Rows are points. Each copy is the shape, with its points in the same order, turned, moved and blurred by noise. Some copies are also mirrored. Which?

Shape, 6 rows:
| +0.42 | +0.29 |
| +0.25 | +0.13 |
| -0.22 | -0.19 |
| -0.06 | +0.32 |
| -0.15 | -0.28 |
| -0.31 | -0.28 |
Copy 1:
| +0.50 | +0.40 |
| +0.34 | +0.23 |
| -0.08 | -0.17 |
| +0.02 | +0.36 |
| +0.05 | -0.29 |
| -0.17 | -0.30 |
Copy 1 is: only turned
Copy 2 (6 x 2):
| +0.09 | -0.55 |
| +0.07 | -0.30 |
| -0.05 | +0.24 |
| -0.27 | -0.23 |
| +0.07 | +0.27 |
| -0.06 | +0.37 |
Copy 2 is: mirrored
Copy 3 (6 x 2):
| -0.10 | +0.41 |
| -0.04 | +0.08 |
| +0.04 | -0.41 |
| -0.38 | +0.00 |
| +0.05 | -0.44 |
| +0.05 | -0.54 |
Copy 3 is: only turned

Shape:
| -0.01 | +0.59 | -0.01 |
| -0.25 | -0.16 | +0.01 |
| +0.51 | -0.03 | -0.52 |
| +0.09 | +0.01 | +0.07 |
| -0.12 | -0.29 | +0.28 |
| -0.10 | -0.14 | -0.27 |
Copy 1, 6 rows:
| +0.38 | +0.01 | +0.34 |
| -0.29 | -0.03 | -0.08 |
| +0.44 | +0.26 | -0.57 |
| +0.06 | -0.16 | -0.13 |
| -0.33 | -0.33 | -0.18 |
| -0.11 | +0.20 | -0.23 |
Copy 1 is: only turned
Copy 2 (6 x 3):
| +0.01 | +0.24 | -0.61 |
| -0.16 | -0.24 | -0.03 |
| -0.42 | +0.69 | +0.14 |
| +0.03 | +0.10 | -0.03 |
| +0.13 | -0.19 | +0.16 |
| -0.37 | +0.04 | +0.03 |
Copy 2 is: mirrored
Copy 3:
| +0.28 | -0.19 | +0.50 |
| -0.29 | -0.10 | -0.02 |
| +0.53 | -0.39 | -0.41 |
| +0.06 | +0.04 | -0.02 |
| -0.26 | +0.22 | -0.10 |
| -0.07 | -0.34 | -0.16 |
Copy 3 is: mirrored

Shape (11 x 6):
| +0.13 | -0.26 | +0.12 | +0.53 | +0.33 | -0.30 |
| +0.16 | +0.24 | +0.13 | -0.18 | -0.31 | +0.38 |
| +0.37 | -0.37 | +0.46 | +0.27 | -0.21 | +0.32 |
| +0.04 | -0.19 | -0.01 | -0.30 | -0.03 | +0.05 |
| -0.02 | +0.22 | -0.01 | -0.17 | +0.37 | +0.11 |
| -0.27 | -0.31 | -0.21 | -0.22 | +0.31 | -0.49 |
| +0.16 | +0.33 | -0.27 | +0.19 | +0.38 | -0.05 |
| -0.10 | -0.25 | -0.23 | +0.41 | +0.21 | +0.07 |
| -0.32 | +0.30 | -0.19 | +0.29 | -0.07 | +0.10 |
| -0.06 | +0.02 | +0.15 | -0.15 | -0.41 | +0.03 |
| -0.13 | +0.20 | -0.30 | -0.14 | -0.43 | -0.30 |
Copy 1:
| +0.41 | -0.01 | -0.19 | +0.55 | -0.20 | -0.03 |
| +0.06 | +0.30 | -0.14 | -0.56 | -0.07 | +0.14 |
| +0.58 | -0.02 | -0.05 | -0.35 | -0.49 | +0.24 |
| -0.11 | +0.03 | +0.18 | -0.26 | +0.01 | +0.05 |
| -0.07 | +0.00 | -0.22 | -0.09 | +0.32 | -0.20 |
| -0.38 | -0.13 | +0.27 | +0.42 | +0.10 | -0.17 |
| +0.14 | +0.23 | -0.32 | +0.23 | +0.46 | -0.02 |
| +0.08 | -0.10 | -0.27 | +0.33 | -0.01 | +0.33 |
| -0.23 | +0.34 | -0.57 | +0.11 | +0.01 | +0.18 |
| -0.14 | +0.35 | +0.07 | -0.28 | -0.30 | -0.01 |
| -0.36 | +0.68 | +0.12 | +0.06 | -0.03 | +0.13 |
Copy 1 is: mirrored
Copy 2, 11 rows:
| -0.13 | +0.19 | +0.36 | -0.26 | +0.02 | -0.64 |
| -0.47 | +0.36 | -0.08 | +0.07 | -0.10 | +0.33 |
| -0.81 | +0.66 | +0.32 | -0.33 | -0.13 | -0.18 |
| -0.37 | +0.22 | +0.13 | -0.18 | +0.35 | +0.13 |
| -0.07 | +0.04 | +0.26 | +0.27 | +0.23 | +0.01 |
| +0.12 | -0.16 | +0.22 | -0.56 | +0.50 | -0.11 |
| -0.02 | +0.03 | +0.03 | +0.22 | +0.04 | -0.43 |
| -0.47 | -0.18 | +0.24 | -0.17 | +0.00 | -0.47 |
| -0.23 | -0.25 | +0.05 | +0.10 | -0.28 | -0.10 |
| -0.36 | +0.30 | -0.08 | -0.42 | -0.07 | +0.24 |
| -0.14 | -0.08 | -0.52 | -0.37 | +0.00 | +0.12 |
Copy 2 is: mirrored
Copy 3:
| +0.02 | -0.15 | +0.17 | +0.42 | +0.15 | -0.58 |
| +0.36 | +0.11 | -0.01 | -0.14 | +0.47 | +0.33 |
| +0.06 | +0.03 | +0.15 | -0.12 | +0.80 | -0.42 |
| -0.08 | +0.11 | +0.17 | +0.04 | +0.24 | +0.25 |
| +0.27 | -0.02 | +0.01 | +0.48 | +0.16 | +0.27 |
| -0.34 | +0.09 | +0.28 | +0.42 | -0.35 | +0.03 |
| +0.42 | -0.35 | -0.04 | +0.43 | -0.09 | -0.06 |
| -0.09 | -0.25 | -0.20 | +0.22 | +0.06 | -0.29 |
| +0.36 | +0.13 | -0.42 | +0.11 | -0.09 | -0.13 |
| +0.16 | +0.38 | +0.08 | -0.25 | +0.21 | +0.08 |
| +0.32 | +0.25 | +0.18 | -0.30 | -0.34 | +0.14 |
Copy 3 is: mirrored

Shape (12 x 8):
| +0.35 | -0.45 | +0.05 | +0.15 | -0.01 | +0.31 | -0.51 | -0.37 |
| +0.26 | +0.45 | -0.15 | -0.21 | -0.09 | -0.16 | -0.36 | -0.17 |
| +0.02 | +0.11 | -0.57 | +0.14 | -0.21 | +0.45 | +0.07 | +0.28 |
| -0.18 | -0.01 | -0.19 | +0.20 | +0.19 | -0.05 | +0.13 | +0.40 |
| +0.56 | -0.05 | -0.08 | +0.19 | -0.17 | -0.49 | -0.01 | -0.12 |
| +0.02 | +0.17 | -0.15 | -0.08 | -0.01 | -0.18 | +0.14 | -0.07 |
| -0.55 | +0.38 | +0.12 | +0.27 | -0.09 | +0.55 | -0.25 | -0.15 |
| -0.08 | +0.33 | +0.27 | -0.04 | +0.17 | -0.40 | +0.22 | +0.61 |
| +0.01 | -0.05 | -0.24 | +0.17 | +0.26 | +0.20 | +0.20 | +0.09 |
| +0.13 | +0.11 | +0.06 | -0.21 | -0.32 | -0.23 | +0.02 | +0.02 |
| -0.11 | -0.38 | +0.05 | +0.41 | -0.08 | -0.20 | +0.08 | +0.02 |
| +0.13 | +0.06 | +0.73 | +0.26 | -0.31 | +0.01 | +0.29 | +0.36 |
Copy 1:
| +0.42 | +0.28 | +0.16 | +0.50 | -0.26 | +0.25 | -0.43 | -0.11 |
| +0.33 | +0.22 | +0.00 | -0.37 | +0.14 | -0.27 | -0.39 | -0.20 |
| +0.48 | -0.26 | +0.10 | +0.04 | +0.35 | +0.15 | +0.34 | +0.19 |
| -0.13 | -0.48 | +0.14 | -0.14 | -0.01 | +0.07 | +0.01 | +0.25 |
| +0.23 | +0.23 | -0.20 | -0.07 | -0.36 | -0.39 | -0.30 | +0.35 |
| -0.02 | -0.04 | +0.03 | -0.12 | +0.08 | -0.34 | -0.05 | +0.06 |
| -0.15 | -0.20 | -0.14 | +0.15 | +0.58 | +0.48 | -0.21 | -0.38 |
| -0.28 | -0.58 | -0.19 | -0.57 | -0.24 | -0.23 | -0.03 | -0.04 |
| -0.05 | -0.11 | +0.27 | +0.01 | +0.01 | +0.14 | +0.17 | +0.16 |
| +0.16 | -0.12 | -0.20 | -0.04 | -0.05 | -0.47 | -0.15 | -0.14 |
| -0.15 | -0.26 | -0.11 | +0.37 | -0.22 | -0.06 | -0.23 | +0.32 |
| -0.17 | -0.30 | -0.73 | -0.02 | -0.47 | +0.05 | +0.10 | -0.17 |
Copy 1 is: only turned
Copy 2:
| +0.47 | -0.06 | +0.28 | +0.35 | +0.04 | -0.22 | -0.61 | +0.26 |
| +0.27 | +0.02 | -0.10 | -0.40 | +0.27 | +0.30 | -0.15 | +0.45 |
| -0.06 | -0.47 | +0.24 | -0.36 | -0.27 | +0.17 | -0.17 | -0.26 |
| -0.52 | -0.29 | -0.04 | +0.03 | -0.21 | +0.13 | -0.01 | +0.17 |
| +0.45 | -0.22 | -0.27 | +0.20 | -0.22 | +0.14 | +0.18 | +0.54 |
| -0.06 | +0.02 | -0.15 | -0.13 | -0.07 | +0.13 | +0.15 | +0.20 |
| -0.36 | -0.33 | -0.21 | -0.42 | +0.45 | -0.34 | -0.56 | -0.18 |
| -0.59 | -0.36 | -0.17 | +0.04 | +0.24 | +0.22 | +0.45 | +0.48 |
| -0.29 | -0.15 | -0.01 | +0.12 | -0.22 | +0.15 | -0.15 | -0.11 |
| +0.16 | -0.15 | +0.02 | -0.13 | +0.16 | -0.03 | +0.33 | +0.30 |
| -0.17 | -0.37 | -0.21 | +0.28 | -0.30 | -0.35 | +0.02 | +0.22 |
| -0.18 | -0.71 | -0.20 | +0.37 | +0.49 | -0.12 | +0.37 | +0.10 |
Copy 2 is: mirrored
